Each row of a before or after table is a point. The points were changed in one or more steps. Then noise was added and the rows were shuffled. The steps act on how far a point lies along the listed directions, d1 being the first. Name the steps. A step turns or swaps two directions, mirrors them in a line or flattens them onto one, adds a multiple of one to another, or multiplies one. Angles are multiples of 10 degrees, from the lower direction toward the higher: turns from -170 to 170, lines from 10 to 170 but not 90. Use the fewest steps. Two steps may share a direction if one is a turn and the other turns, adds or multiplies; they go together, in the order done. Otherwise the lowest direction goes first.

Directions:
(1): [-10   5  58]
(2): [ 54 -22  11]
Before (13 x 3):
[[-23  18   7]
 [-32  42   3]
 [ -4  11  20]
 [-21  27  29]
 [  4  17  23]
 [ 81 -28 -38]
 [-19  16 -54]
 [ -5  -2 -54]
 [ 64 -19 -33]
 [ 66 -33 -49]
 [ 61 -19 -53]
 [ -8  11 -42]
 [ -1  -5 -28]]
After (13 x 3):
[[ 18  -8  18]
 [ 33   0  27]
 [ 51 -15  20]
 [ -7  20 -27]
 [ 18   0 -19]
 [  5  15 -42]
 [ 35 -14  37]
 [  5   7 -23]
 [-36  24  85]
 [ -6  14  80]
 [-24   3  85]
 [ 45   8 -30]
 [-25  16  69]]
Steps: turn d1 and d2 by -140 degrees

Directions:
(1): [-25  53 -11]
(2): [-45 -27 -28]
(3): [ 30   3 -51]
Before (9 x 3):
[[-24  -7  39]
 [-45  32   1]
 [ 18 -31  15]
 [-12 -16  45]
 [ 15 -13   9]
 [  7  24   1]
 [ 22  -5  64]
 [ 26  20 -22]
 [-49 -11 -26]]
After (9 x 3):
[[-10  21 -25]
 [ 15 -32  50]
 [  1  -2  40]
 [ 20 -42  15]
 [-19  41  -3]
 [-49 106 -13]
 [-15  31 -31]
 [ 38 -82  26]
 [ 23 -46  72]]
Steps: multiply d1 by 2.5; flatten d2 and d3 onto the line at 60 degrees

Directions:
(1): [ 58  -2 -32 -17]
(2): [ 14 -30  -5  60]
(3): [ 13 -49  39 -24]
(4): [31 37 46 15]
Before (11 x 4):
[[  14    2  -26   41]
 [  44  -11   -3   46]
 [  16   -3  -26   24]
 [  -4    5   30   46]
 [  12   32  -17   -5]
 [  30   -8   -5   -6]
 [  15    6  -10  -16]
 [ -77  -24   23   -4]
 [  19   -1  -16   32]
 [-104    5   26   12]
 [  30  -30   -7   18]]
After (11 x 4):
[[ 40 -39  -5 -34]
 [ 24  -9 -39  -8]
 [-72 -72 -50  46]
 [ 87   7  36 -10]
 [-10  17  -2 -25]
 [ 48   1  -1  -7]
 [ 65  26  58  52]
 [ 22  -2   5 -31]
 [  2  48   6   0]
 [ 24  -6 -29  -4]
 [-74 -41 -45  96]]
Steps: turn d1 and d2 by -60 degrees; add 0.5 times d1 to d3; multiply d4 by 3

Directions:
(1): [-14 -42 -63  21  -5 -26]
(2): [-29  27   5 -32  -9 -66]
(3): [-52  41 -12  35 -25  25]
(4): [-38  -7   7   3  74   3]
(5): [ -6  14 -42 -62   3  34]
Before (12 x 6):
[[ -5   2 -17 -17  -1  29]
 [-10 -16   7  -5  -3 -50]
 [  1  10 -22  -3  -8  30]
 [  8  11  -1  -9 -55 -15]
 [ 12  11 -17 -15  -5  41]
 [  7  19  22  11 -15 -24]
 [ 39 -34   3  -1  20 -53]
 [ 19 -26   5  17 -16 -38]
 [  4 -56 -12  43   1 -64]
 [  1 -11   0  33 -19 -37]
 [ 21 -10  34  16 -16 -26]
 [-14   5 -12 -14   0  33]]
After (12 x 6):
[[ -21   20    3   -4    1  -26]
 [   5  -14   14   12   25   39]
 [  36  -52  -10  -11   37    1]
 [  -6   16   -4   13   17   41]
 [  88 -119  -32  -10   38   -7]
 [ -24   16   11   -5  -22  -16]
 [  75  -65  -10  -21   27  -10]
 [  23  -44  -16    6   36   23]
 [ -25    0  -13  -21   27   28]
 [  40  -49  -16  -27    2   21]
 [ -40   27   12   -8    3  -24]
 [ -19   19    8  -11  -10  -22]]
Steps: add -1.5 times d1 to d3; turn d2 and d5 by -110 degrees; turn d4 and d5 by -160 degrees

Directions:
(1): [  9   3 -72 -23  -3 -18  43  35]
(2): [-54  17  22 -28  27 -57  24 -16]
(3): [ 59 -10  45   3  20 -36  20  39]
(4): [-34 -38  21  25 -63  -7  32  24]
Before (10 x 8):
[[-35 -25  -2  14 -43  -8  28  12]
 [-42  -9 -22   6 -41  34  -5 -22]
 [-27  14  35   4  -4   7 -30 -28]
 [ 20  -2 -10   6   8   4 -15 -25]
 [-18  -9  -8   1 -37  13  14   4]
 [-62   2   1  14 -44  21 -28 -24]
 [  1  27  27 -15  45 -43  -3 -13]
 [ 28 -22  37  14  -5 -26   8  12]
 [ -8  10  49  -8  15 -13  -1  -5]
 [ 13  16   4   0  13 -21  11   9]]
After (10 x 8):
[[  96  -12   45   -4   42  -54   18   42]
 [  18    0   44    9   11  -37   24   20]
 [ -15   25   -4  -11   39   11  -37  -47]
 [  -8   16  -18  -11   -1   41  -30  -35]
 [ -66   25  -81   -4  -26   90  -55  -75]
 [ -90   48 -106  -24  -10   55  -53  -65]
 [  16  -22  -29   19  -30   12    3   -4]
 [  -4   19   23  -41   36  -63   50   22]
 [ -38    8   48  -26   33 -120   70   31]
 [ -50   37  -55  -35   -1   -9   12   -8]]
Steps: turn d1 and d4 by 160 degrees; multiply d2 by 2.5; multiply d3 by 2.5

Directions:
(1): [-18 -10 -12  58  11  -5  53  60   3]
(2): [ 46  45  -8   3  50  48 -18  28 -19]
(3): [ 19 -52 -21   6 -46  33 -20  19 -55]
(4): [ 84 -16   0   3 -19 -14  33  -9  37]
(5): [  9  49  42  -4 -33 -22  36  -1 -58]
Before (10 x 9):
[[-78   0   5  -9  12 -67  -6 -22  45]
 [-66 -26 -23  10 -24  27  14  27 -40]
 [  3  17   1  31  -7 -12  58  59  16]
 [ 12 -23 -33  -2  36  16 -42   7  22]
 [ 19 -44 -15  22 -63  -9  28  -9  22]
 [ 14  -4  -6  28   4 -48  27 -23  69]
 [-50 -43 -17  51  25 -33  73  29 101]
 [-26 -30 -15   1  15 -11 -15  14  18]
 [-46 -24 -41  34  46  46 -25  71   8]
 [-18   0  18   6 -14   4  17 -10 -47]]
After (10 x 9):
[[-21 -28 -12   8   9 -26   3  11  32]
 [-45  -8 -29  43  67   2  21  61  75]
 [ 11   2  -8  27 -18   8  41  66  -7]
 [-13  31  29  -6  11  -4  16 -22 -27]
 [ 31 -56 -23  36 -50 -20  15  -3   4]
 [-10 -35 -31   8  34   2 -28   9  34]
 [-50 -31 -10  16 -60   9  -2   0 -31]
 [ 21 -22  11  -6 -30 -82  31 -26  57]
 [ -8 -91 -26  62 -39 -26  87  44  59]
 [-71  34   4   4  21 -14  38   3  19]]
Steps: turn d2 and d5 by -20 degrees; add -0.3 times d5 to d1; turn d3 and d4 by -90 degrees
